Each row is a point. Each copy is the shape, with its points in the same order, turned, moved and blurred by noise. Say if it was mirrored as well.

Shape (7 x 2)
[[ 40 -16]
 [ 55 -14]
 [-36 -21]
 [ 58  61]
 [-61  -9]
 [-24   6]
 [ 35 -40]]
Copy 1 (7 x 2)
[[ 26  44]
 [ 40  49]
 [-44  15]
 [ 76 -17]
 [-61  -6]
 [-22  -4]
 [ 11  64]]
Copy 1 is: mirrored
Copy 2 (7 x 2)
[[ 25  50]
 [ 37  48]
 [-51  16]
 [ 76 -24]
 [-69  -3]
 [-20 -16]
 [  8  60]]
Copy 2 is: mirrored

Shape (7 x 4)
[[ 62 -10 -32  14]
 [-36  13 -60  -8]
 [  2  70  -3  -3]
 [-59 -75 -42   4]
 [-68 -10  -2   7]
 [-13  61  11 -34]
 [ 18   6  26 -52]]
Copy 1 (7 x 4)
[[ 35  -9  36 -64]
 [ -1 -55 -45 -25]
 [-36  12  -3  -1]
 [ 88 -67 -71 -23]
 [ 39 -20 -71  12]
 [-28  -5  -1  34]
 [ 27 -17  35  35]]
Copy 1 is: only turned
Copy 2 (7 x 4)
[[-37  33  23 -16]
 [  3   0 100  34]
 [ 61  15  54 -12]
 [-54 -53  68  77]
 [ 17 -60  63  51]
 [ 78  16  42  22]
 [ 38  24  -5  46]]
Copy 2 is: mirrored
Copy 3 (7 x 4)
[[ 46   3  60  28]
 [-12  20  13 -47]
 [  6 -56  -7  -8]
 [-52  89  32  -6]
 [-56  29 -16  -2]
 [-29 -65   5  -9]
 [-41 -47  58  27]]
Copy 3 is: mirrored

Shape (13 x 8)
[[ -20   22   27  -34  -57   19  -64   -7]
 [  13  -26   19  -28    8   34   32   -3]
 [ -15   17    0   -2   16   -8   36  -13]
 [   3  -20   12   -5    2   23   30    4]
 [  -1    9   -7    4   15    9   33   20]
 [  54   21   15   -2  -43   -3 -121   14]
 [  28   32   18  -24    9    5   32  -63]
 [  23  -62  -10  -16   21    4   -9   19]
 [ -17   25   14   -2    3   20   32   -7]
 [   6  -95  -13  -17  -38    3   12    7]
 [ -10   17  -51  -18    0   33   16   27]
 [ -19   29   28  -35   16    0  -15  -36]
 [   0   29   14  -45  -12   -6   27   13]]
Copy 1 (13 x 8)
[[-56  28   2   5   0 -70 -33  13]
 [  2   5  32 -54  -2  22  -2 -18]
 [ -7  11 -12 -23  30  31  29   1]
 [ -5 -11   8 -45  -3  17   1 -11]
 [ -7  -5 -17 -26   8  42   5   6]
 [-84  19 -21  54 -22 -43 -81 -48]
 [-42  52  10 -45  47  31  17 -32]
 [ 22 -15  19  -4 -37  15  -8 -48]
 [-16   7 -13 -40  33  17   4  16]
 [  0 -27  24 -36 -68 -21  29 -46]
 [  6  23 -35 -25 -32  30 -11  25]
 [-15  45   8   3  50 -10   2  -1]
 [-40  17  17 -13   5  28  15  26]]
Copy 1 is: only turned
Copy 2 (13 x 8)
[[ -19  -54  -53    1   70  -49  -36   12]
 [  40   16    4  -23   52    5    2  -22]
 [  21    4  -17   -5   -7   24    0    3]
 [  35    1    9   -6   34   -1    9  -21]
 [  21  -10   19  -16    4   15   15    3]
 [ -38  -40   15    1   52 -109  -66   49]
 [  48   30  -32  -25   -2    5  -57   -7]
 [   1   22   51   16   59  -10   10   -5]
 [  23  -17  -20  -28    2   12   -1  -13]
 [  36    9   29   64   85  -13   17  -23]
 [   7  -46   31   -9   29   42  -13    4]
 [ -15   17  -51  -25   22   -3  -26   10]
 [  40  -11  -23  -21   29   11   -5   39]]
Copy 2 is: only turned

Shape (15 x 9)
[[ -4  -1 -37  27  -7  -8  14   6  26]
 [-13 -54  18  12  20 -13 -20   4 -87]
 [ -5   8 -34 -29 -32  -5  -3  -2   4]
 [-12   3  19  -7  34 -19 -18   5  23]
 [ -6  -5  -5 103 -27  49  -4 -91  27]
 [  9   1  20   0 -34  -2   1 -13  21]
 [-23 -30  21 -15 -24  33  20  10  17]
 [ 26 -32  13 -14  62   5  18   4   8]
 [ -9  -8 -10 -25 -27  -9   8   6  -2]
 [-25  12  12 -21 -25   4  23 -42  17]
 [  1 -46   9 -24   6  -3   1 -19 -16]
 [-20 -19 -17  18  25 -19  17  -5  14]
 [ -6  -5 -12  11  77 -15 -49   1 -20]
 [-13 -31  15 -26 -33 -15  -7 -20  29]
 [-20  -6 -47  -8 -31  15  -6 -29  25]]
Copy 1 (15 x 9)
[[-14  -6  27  15  19  21  -1   8 -22]
 [ 29 -80 -66 -28 -35  -8   2  19  11]
 [  2   7  30  -4   5 -10  -6   6  26]
 [ 19  -4 -24  20   3  13   7 -43  -4]
 [ 17   8  12  67 -50  39 -67  63 -83]
 [ 31  13  23  -4 -26  -9  -9 -13 -24]
 [ 24 -22  29  24 -54 -15  35  -5  -4]
 [ 65 -25 -18   7   6  28  45 -20 -11]
 [ 13 -16  23 -16 -10 -18   0  -8  23]
 [ 26   2  40  18 -38   1 -31 -19  15]
 [ 57 -32  -6   8 -12 -22   2  -1  13]
 [ 17 -33   0  27  10  23   1 -15 -13]
 [ 27 -18 -82  15  24  29  10  -5  18]
 [ 34 -15  26  21 -14 -44 -18 -18   0]
 [  0   6  43  34   2 -11 -16  20  12]]
Copy 1 is: mirrored
Copy 2 (15 x 9)
[[ 15   4   3  -8   5 -28 -14  25 -12]
 [ 10  10   9   7 -15  91 -65  27  41]
 [ 27  50 -20 -14   6  -2   3  -5   0]
 [ -3 -18   6  -7  11  -7 -21 -22  45]
 [121 -47 -37  41 -16 -33 -35  60  11]
 [ 38   0 -14   0  -9   0  26   8  23]
 [ 27  -9  -3  -9 -53   7  17  -7  -5]
 [-10 -60  -6 -24  24  37 -28 -12  -1]
 [ 10  32 -14  -8 -10  18   4   0   8]
 [ 28   6 -55  23 -20  -7  16  -8  11]
 [ 17  -2 -31 -27 -12  44 -24   9  22]
 [ -6 -13 -23   0  -1  -8 -36  17   2]
 [  4 -13  17  -7  33  16 -83 -23  31]
 [ 26  12 -40 -28 -20   1  15   7  36]
 [ 50  28 -34 -25 -10 -29 -13  -3  -6]]
Copy 2 is: mirrored
Copy 3 (15 x 9)
[[ 34   4  13  17 -21  -3  -5  38   4]
 [-19 -65  45 -27  22  -5 -33 -46  32]
 [  9  33   4  11 -30 -19 -12 -13 -17]
 [ 14   2 -17 -29  28  24 -17  15  -8]
 [ 78 -33  75  94  38  19 -29  40 -42]
 [ 44  15  19   3  12   0  11 -13 -29]
 [ 18   3  -4  21  36 -37  25 -11  -5]
 [-19 -43 -15 -15  19  31  29  19 -12]
 [ 13  12   5  -1 -13 -24   0 -14 -11]
 [ 39   3  -3  15  11 -26 -13  -8 -59]
 [-18 -22  25 -12  20 -11   6 -14 -23]
 [ 16 -26   6  -6   2  -8 -15  43  -4]
 [-24 -33  -3 -18  18  52 -54  16  18]
 [ 13  29  24 -11  26 -27   6  -3 -37]
 [  7  28  19  41 -10 -24 -22  18 -30]]
Copy 3 is: mirrored
Copy 4 (15 x 9)
[[ 35 -14   0  -1 -27   2 -13 -16  35]
 [  3  20 -27 -39  32  74  10  28 -45]
 [ 13 -32 -21 -35  16 -11 -17 -31  24]
 [ -6 -13  -5  33   4  -7   6  -7 -20]
 [ -6 -18  81 -43 -54   0 -10  81  62]
 [-23  -7 -16 -16  -3 -23 -21   4  27]
 [ 16  13 -21 -14  13 -31 -48  25  -3]
 [ 23  44   6  27  33  -6  28   0  -4]
 [  7 -16 -30 -21  19  -3 -26 -17  16]
 [-15 -29   4  -6  31 -17 -43  11  34]
 [ 12   3 -23 -16  45   3   5  25   4]
 [ 32  -9   2  22  -1  21  -4   5  17]
 [ 15 -12  23  11  10  36  51 -14 -47]
 [ -4 -29 -43 -10  16 -27 -12  24  20]
 [ 34 -48   5 -34   3 -20 -17  -3  39]]
Copy 4 is: only turned

Shape (15 x 12)
[[  5  20 -16  -5 -28  41  37 -48  36 -34 -34 -16]
 [-64 -28   7 -34  46 -38 -76  34  42 -49 -20 -36]
 [-13 -10  88  15  67 -26 -64  42  49 -48  28 -29]
 [  9  -8  24 -28  13 -19   1 -60 -29 -58  20  21]
 [-77  15  35 -35  45   9 -43 -23  13 -40  78 -29]
 [ 42  74  -6  35 -43  12  13   5  -4  30 -40 -25]
 [ 28  63 -46  80  32 -35  26  39 -37  41  17 -13]
 [  3 -28  18 -29   6 -55 -41   5  39 -16  81 -26]
 [ 59  57 -36  79  65 -26 -33  19 -68  80  -6 -68]
 [ -9  11   3  -7 -15  43  34 -33  -9  68 -42  39]
 [ 32 103 -15  24  34 -35 -24  81 -62  51 -22 -21]
 [ -3  32  -5  71 -46   0  17  21 -73  40 -35 -30]
 [  2 -16 -24  -4 -25  81  42   1   0 -27 -20  31]
 [ -1   4  -7   9 -11  19 -73 -46   5 -34  53  38]
 [ -6  44 -20  61 -38  -1  51 -30  33   2 -66  36]]
Copy 1 (15 x 12)
[[ -26   -7    2   -8   -5  -10   55  -13   48    6   47   51]
 [  53   27   -1    8  -52  -65  -94  -25   38  -21   34    0]
 [  32   -5  -23   86   27  -62 -107  -32   26  -30   32   -9]
 [ -11  -13   12   -3   37  -64    9   25    2   31   -2  -17]
 [  -5  -11  -18   14   -6 -103  -43    0   42  -67  -38   -7]
 [   7  -45   34   70  -29   63   51    2   30   -7   23   47]
 [  -6  -60   38   42  -19   95   -9  -24  -43  -38  -16  -10]
 [ -12  -19  -23   52  -26  -81  -61  -41   -6   26  -38   10]
 [ -26  -57   86   91  -68   84  -12  -14  -40  -51   17  -68]
 [  -4   55  -11   36  -33   30   86   27   -2  -13   15   12]
 [  64  -60   56   78  -43   93   -9   -5    0  -29  -22  -41]
 [ -28  -21   33   46  -41  101    2   69    4  -10    9   30]
 [ -33   48  -11  -11   20   36   44  -14   61   14   10   24]
 [ -29   29   65   31   20  -62   -9  -11   23    0  -44   27]
 [  10    7   21    4    8   46   59    1  -25   -2   56   91]]
Copy 1 is: mirrored
Copy 2 (15 x 12)
[[-46 -23  56 -48  12   7 -25  17  11  -4 -48  20]
 [ 24   6 -53 -48 -88   7 -37  41  15 -33  51  62]
 [ 59 -42 -75  10 -84   0 -38  13  27 -52  13  -3]
 [-31 -21  -4 -29   3 -13  42   8 -14 -24  19 -33]
 [ 11  24 -61 -56 -29  21 -24  52  11 -90  12 -44]
 [ 18   0  41   2  26  38  -6 -27 -23  -4 -94  59]
 [ 26  65 -24  36   7 -32 -16 -39 -62   6 -97  36]
 [ 75  18 -10 -58 -39 -40 -11 -10   6 -52  26 -16]
 [ 39  48 -84  38  53  -5 -37 -89 -63   0 -74  74]
 [-54  42  53 -14 -10  77 -10 -51 -11  22 -33   2]
 [ 68  59 -59  46   7  39  17 -19 -45  22 -81  82]
 [ -9  44  39  62  28  28 -11 -38 -57 -35 -50  73]
 [-68  28  57  -2  -2   8  -1  -2  63  -1 -37  14]
 [-28   6 -22 -61 -32 -12  43 -28  25 -86 -26   2]
 [-60  -8  73 -10 -42  15 -17 -11 -46   9 -91  40]]
Copy 2 is: mirrored

Shape (15 x 12)
[[  28   34   -2   31  -42    4   64   27   12    9   -1  -33]
 [   9   67    9   24  -31    0    1    3   -4  -58   20   93]
 [ -12   11   82   26   40  -19  121   -9   12   23  -63  -34]
 [   3   18  -16   32   39   24   56   14  -17   19   20   58]
 [  -7  -30   48   22   22  -16   24   34   33  -11  -32   10]
 [   8   10   12 -116  -26   32   -5   -8   19    5   29    1]
 [  54  -21    0   -5  -38  -23   18  -59  -15   24   -9   48]
 [  10  -15  -19   -9  -37   10  -19  -46  -12   19    4  -26]
 [   3   27   15    2    8  -21   -8   26    4   27   29   60]
 [  -9  -21  -13   24  -41   29   43   11   91  -16  -56  -18]
 [  49   -2  -28 -100   22   14  -19    8   17    8  -45  -22]
 [  49   48  -28   29  -21   -8   -1   19  -22  -83   30    1]
 [  23   12   42   34   29    9  -14    6   88  -16  -42  -24]
 [  39  -17  -20   -1   -5   62   -3   26  -16   19 -113   14]
 [ -20   -6  -32   15  -33   -5  -15   -9   66   -2  -81    0]]
Copy 1 (15 x 12)
[[  9 -51  12 -35  30  27  14  -3 -31  33 -42  10]
 [ 13 -37 -30  29  71   1 -28 -59  56   1  -1  77]
 [ 79 -38 -19 -73 -81  38   9 -47 -53  44  -1  20]
 [  5  -6 -34  30  -9 -29 -18 -17 -38  30 -27  76]
 [ 44   4  14   0 -37  -3 -35 -45  -2  57   0 -18]
 [-66 -54 -46 -37 -15 -29 -45  13  47 -31  24 -28]
 [-58 -12  20 -20  22  34 -55 -53 -26 -11  40  44]
 [-46  16  30 -30  -3  12 -17  11   2 -31   4   9]
 [  1 -24 -26  58  -1   3 -59   3   0   7  12  25]
 [ 24  -2  35 -86  33 -21 -37  -1  14  86  -5 -11]
 [-70 -34 -12 -23 -18 -42  14  18   8   4  75 -51]
 [-10 -32  28  25  65 -27  35 -47  38 -13 -26  19]
 [ 32 -39  71 -11 -40 -16 -17 -12  41  62  32  -5]
 [-55  29 -15 -24  -4  10  42  -3   1  94  58  14]
 [ 26  33  40 -58  35  -5 -31  15  17  55  53   0]]
Copy 1 is: mirrored
Copy 2 (15 x 12)
[[   4   14  -22  -30    4  -27  -33  -62  -15  -19    6  -49]
 [  40  -74  -13   29  -58   -1   -6   39   -7    6   21  -58]
 [ -40   23   43  -40  -83   26  -39 -110  -30  -62  -15   -2]
 [  15    4   57   14  -40   -4    9  -33   -3   36    7  -60]
 [ -34   41    8  -13  -59   32  -38   -5    5  -13    3   14]
 [ -19   -1   18  -71   47   40    0   44  -91    6   41  -39]
 [   0  -31   43   -2   44   50    4    9   13  -54  -13  -57]
 [  -7   -9   10  -36   59    0   40    6   -9  -25   -8   -6]
 [  -8  -13   10  -28  -43   12    4   30   18   27   14  -70]
 [ -17   39  -30   11   10    0  -57  -26  -44    5  -70   20]
 [ -71   52   37  -12   53   -3   -2   46  -75  -32   50  -32]
 [  61  -12  -21   25   -7  -52   -2   18   -1  -34   53  -29]
 [ -36   69  -43   10  -49   14   13    2  -26  -32  -25    3]
 [ -96   -2   10   72   39   -7  -10  -31  -27    2   21   -9]
 [ -54    5   -8   19   15  -20  -13   17  -23   -8  -72   17]]
Copy 2 is: mirrored

Shape (18 x 12)
[[  25   51 -112  -24    8   22   -8  -23  -13  -11   50   13]
 [ -12  -18   -1  -19   17   18   27  -34    1   -4  -20  -14]
 [   8  -31  -22    5   -8   -9   -3   58   -8   -2  -21   15]
 [ -47  -18   29   10  -15  -16   -6   -9  -16   50   38   17]
 [  20   -9   19  -25   92  -24   -4   22  -14  -24    1   -4]
 [  19  -23    5  -17   -7   -5   -7  -42  -15  -11   10  -12]
 [  10   86   19   34  -11    5   44   26   -1    3  -15   25]
 [ -14   26   31   -2    1   29  -13   78   22  -12   19   41]
 [  16  -23   34   13   -5   14   -1  -24   -1   -1   -5   -8]
 [  13   24   24   -4   -6   17   25    8   -5  -28   -6  -12]
 [  22  -26  -21  -24  -10    2    8  -36  -13   20  -29   30]
 [  13  -23    7  -19    8   16   -5   -4   -8    4  -19  -16]
 [ -23   28   14  -33   -1    5  -10  -38   16  -25    2    0]
 [  25  -12   26  -16   -2    7   21  -17   56  -17   -5  -17]
 [ -10   20   30   18   -2   -1   36  -47  -11   -6  -27   50]
 [  -7   71   11   37   24    6  -14  -39    7  -22  -25  -16]
 [ -40  -21   27   -7   14  -15   -3  -37    3  -15   43  -14]
 [   8  -17   16    1   28   21   36  -35   -2  -19  -20  -10]]
Copy 1 (18 x 12)
[[-10  63 -78  39  -1   7  32  34   0 -15 -61  -1]
 [-13   7  12  15 -44  27   1  -8  -7   3  29 -13]
 [ 40  -6  35 -12  21  11  23 -22 -26  -6 -23   8]
 [ -3 -26   7 -49  -3   4 -46  50 -27  -6  10 -13]
 [-50  32  26 -13  30  13  -8 -61   4  40  -1  13]
 [-10 -13   1  24  -7  26  -7  18  12  30   7 -22]
 [ 37  54  29  -2 -13 -50 -33   3  43 -56  -1  13]
 [ 38  15  16 -58  11  24 -34 -20  26 -30 -26  60]
 [ 13 -11  29   2 -22  26 -25   3  23  18   6 -29]
 [ 14  17  20  21  -9  12 -27 -17  31 -21  11   7]
 [ 11  12  23   3 -21  16  41  38  -1  24  11 -18]
 [ -9  -7  31   4 -14  36   9  -9   8   1  -2 -13]
 [-20  -7 -13  14 -44  11 -18  15  28   4  11  33]
 [ 16 -18  -7  -2 -37  17   3 -35  47  10  30 -13]
 [ 24  39  34   4 -45 -23 -27  36  12  21  37   4]
 [-21  24  24  29 -62 -39 -44  -6  39  -2 -31   5]
 [-24 -27 -21  -4 -15  16 -55   4 -13  26  21   0]
 [ -4  26  21  20 -39  23 -14 -24   6  19  31 -24]]
Copy 1 is: mirrored
Copy 2 (18 x 12)
[[ 84  17  13   9  65 -14  32  46  38 -34 -50 -27]
 [  2   2  14  10 -24 -28 -14  13 -24 -20 -31  30]
 [ 23  14  -9  39 -16  -6   0  14  -4 -26  63  -3]
 [ -9 -19 -29  29  -1  -2   0 -29  -3  61  -3  10]
 [ 11  62  23  23 -71  28 -19  46  23   4  -9   8]
 [  4   8   7 -24  -6  -7  18  31 -26   8 -14  24]
 [-32 -37  14   9   3  23 -14 -18  71 -57   3 -18]
 [-20 -13  -8  57 -41 -25  23  19  66  -4  36 -38]
 [-24   0  19 -17 -27 -16   9   3 -21   2   3   4]
 [-35   1  12   0 -16 -12   2  23  29 -37   0  15]
 [ 38 -20   0  -1 -20   2  20   2 -43 -27 -10  14]
 [ -6  19  -6   4 -30 -18   2  21 -27 -19  -2   3]
 [ -4 -33  -3  -6 -20 -26 -10  48  17   4 -37  11]
 [-38 -20  45  18 -22 -15   2  50 -27 -14  -8   3]
 [  4 -53  26 -17 -35   5  -5 -29  21 -16 -19  30]
 [-10 -16  23 -48 -11 -13 -55  14  45 -18 -32 -24]
 [-12   3  10   8  -9 -23 -11  28   3  58 -24  37]
 [-10  11  39  -4 -37 -20  -9   4 -12 -25 -25  31]]
Copy 2 is: mirrored
Copy 3 (18 x 12)
[[ -27   -9   -6  -14   26   44   -1 -121   55   15   14    5]
 [  29    8   20  -34   31    4    2    7    2    7   17    5]
 [  46    1  -23   -7   -7   -9   26  -32  -18  -37  -46    8]
 [  33   46   -5   35  -13   34  -48   13  -22   -8   -8  -16]
 [ -15   22    8   -7    8  -75   36   -9    1   -6   -2  -42]
 [   7   -9   47   -9   13    9  -13  -14  -15  -19   16   -3]
 [  12   46   -8  -12  -55   33   59  -34  -37   53    8   32]
 [  31    9  -68    8  -72   -3   30  -19  -13   -5   13  -15]
 [  15   -9   32  -27  -13   15   -6   15  -31   -6    4   -9]
 [  29   -6   16  -13  -23    2   41  -12  -25   18   28    5]
 [  16   28   31  -45   14   27   -4  -20   11  -39   -5   22]
 [  22   -8   22  -18    8    3   18    8    4  -18   -5   -7]
 [  -5   -1    5   -5   -5    2   -5   -2    4    5   56   26]
 [  -1  -15   -1  -39   13   11   30   15  -45  -16   43   -6]
 [  19   59   29  -49  -28    9  -10   -4  -30   19   23   36]
 [ -36   -1   11  -18  -22   -1    8    1  -11   69   14   47]
 [  11    8    7   18   23  -12  -43    9  -30   11   39  -16]
 [  24    8   31  -51   18  -10   13    6  -15   21   15   -8]]
Copy 3 is: only turned

Shape (17 x 12)
[[  31  -59   -4   15   28   30  -26   64  -68  -10  -63  -11]
 [  -8   67  -55  -21  -29  -16  -26   62  -14   -2  -14   37]
 [ -39   -4   19   14  -12   13    2  -33    0  -17   22   45]
 [ -60   16   40   -4   -8  -14   -2  -71  -13  -58   36   28]
 [  -2   32  -44  -31  -22    9  -68   30   33  -36  -20   89]
 [ -33  -18   63  -10   -8   -4   17  -54   11   -4   73    8]
 [ -34  -81  -34   39    0   15   24   65   -2    8  -65   -3]
 [   7   37  -57  -13  -40   36  -24  107   10  -56   41   81]
 [   2   85  -62  -45  -81   34    9   64   14  -25  -10   39]
 [  24  -39  -50   22   58   16   48   47  -49  -21  -73   32]
 [ -15  -41   36   29   29   47  -22   51  -47   45  -59   21]
 [   5   51   60   27  -30  -43  -34  -41   57  -18   55  -14]
 [ -31   66  -67   25  -14    5  -24   64   -2   -5   32   40]
 [   8  -35   60   32    0   -5   14  -55   13   48   54   56]
 [ -24  -15   53    5  -46  -75   -2  -16  -21    3   36   27]
 [  17  -57  -21   73  -26   30  -10   13  -65   10  -50    6]
 [  -2   40 -104  -56  -26   13  -47   40    3  -17   26   22]]
Copy 1 (17 x 12)
[[ -26 -105   49  -21   48   -2   37   -6   18   19   30  -83]
 [ -45    6   33   36  -49   51   34  -35    8  -18   44  -22]
 [  -7  -37  -69   13   16   47    5    1  -13   20   27   23]
 [  22  -25  -95  -11   26   66   47  -11  -47    4   29   44]
 [ -93  -14    3    4  -55   67   39   -8   21    2  -14   10]
 [  23  -25  -80  -35   45   52  -20   -8   -9   28   67   57]
 [ -28  -40   42   34   69  -42   17   34   26   56   18  -42]
 [ -86  -10   24   55  -43  111   40   29   57   -3   64  -19]
 [ -72   20   26   60  -29   63   12    0   20  -82   52   -2]
 [  -1  -76   82   34   54   35   12   20  -27   40  -14  -70]
 [ -37 -110    5   20   52  -14    2  -55   22   44   33  -49]
 [  58  -25  -58  -39  -42   40   15  -31   45   -9   53   87]
 [ -22   16    1   65  -41   72   36  -31   45   12   41  -33]
 [  22  -75  -66  -13    1   33  -73   -3  -11   65   47   43]
 [  10  -33  -44  -20  -23    5   19   -6  -39   45  101   42]
 [   4  -90  -10   20   13  -34    6   31    1   19   18  -92]
 [ -64   53   20   -7  -29   82   21  -16   26  -18   28  -49]]
Copy 1 is: mirrored
Copy 2 (17 x 12)
[[   3  -34   70   -3   75    7    0   45   19    4  -32   11]
 [  31  -20   -1  -23  -72   24    1   38   -1    7  -37   77]
 [  -5    0   12  -25  -32   52  -16  -46  -25  -37   31   -1]
 [ -36   -7  -26  -27  -41   67   13  -33  -25  -56   81  -19]
 [  33  -58   18  -65  -87   -5  -44    8    5  -39   -4   43]
 [ -51   -3  -41   -9   -7   44   12  -75  -35  -50   32  -24]
 [  -3   37   69   -3   43   34  -49  -12   69   13  -34   29]
 [  37  -51    4 -105  -41   40  -33  -10  -18   -3  -42  117]
 [  84  -33  -17  -39  -73   68    0   -3   19  -26  -39  112]
 [  36  -30   40  -12   44   67  -50   49   32   48  -36  -14]
 [ -21  -14  108   17   25   26    5   -3   -4  -10  -53    3]
 [ -43  -47  -49   -6  -60   -3   51  -84    6   -2   64   14]
 [  19    3    7  -59  -79   37   12   -4  -19   38  -26   77]
 [ -31  -13    3   25  -10   15  -29 -103  -62  -13   13  -43]
 [ -74  -12  -29   44  -26   28  -19  -32  -29  -24   37   24]
 [  23    4   84   23   56   19  -15  -10  -10   21   21   33]
 [  61    3  -36  -72  -55   -4   -2   37  -14  -13  -31   73]]
Copy 2 is: mirrored
Copy 3 (17 x 12)
[[ -19   37  -20   45   -8   -3   43  -17   -8  -58   22 -105]
 [ -42  -25   17   26   57    7   48  -11    5   28  -78   -2]
 [  35   12   24   -1   -4  -14   -9   -2    1    8   27   36]
 [  41   17   20  -45    6   21    5   -5   24   50   74   44]
 [ -55   47   39   39   67  -11   35   54   -7   27  -36   19]
 [  97   14   -4    4  -12   32  -40    7    3   24   39   42]
 [ -19  -29   -5   31    6  -22   -7  -18  -90  -52   16  -76]
 [ -24   -9   55  102   19    9   88   28  -19   24  -51   33]
 [   2   -6   61   51   64   -9   70  -21  -39   61  -93   16]
 [ -26   17  -21   -4  -24  -24   83  -26  -75  -75   -7  -52]
 [   5    2   22   18   -4  -37  -10    3   10  -91    8  -81]
 [  47   -5   -7  -26  -19   47  -35   57   31   90  -12   10]
 [ -51  -41   54   39    4   28   43  -14    2   17  -61   36]
 [  69   15  -42    2  -56  -22  -55   26   11  -13    2   44]
 [  41  -41  -60    5   18    5  -12   13   22   39   33   20]
 [ -24    3  -25   39  -47  -66    9  -49   -8  -18   30  -80]
 [ -47   25   26   63   57   59   40  -32  -23   37  -65   27]]
Copy 3 is: only turned
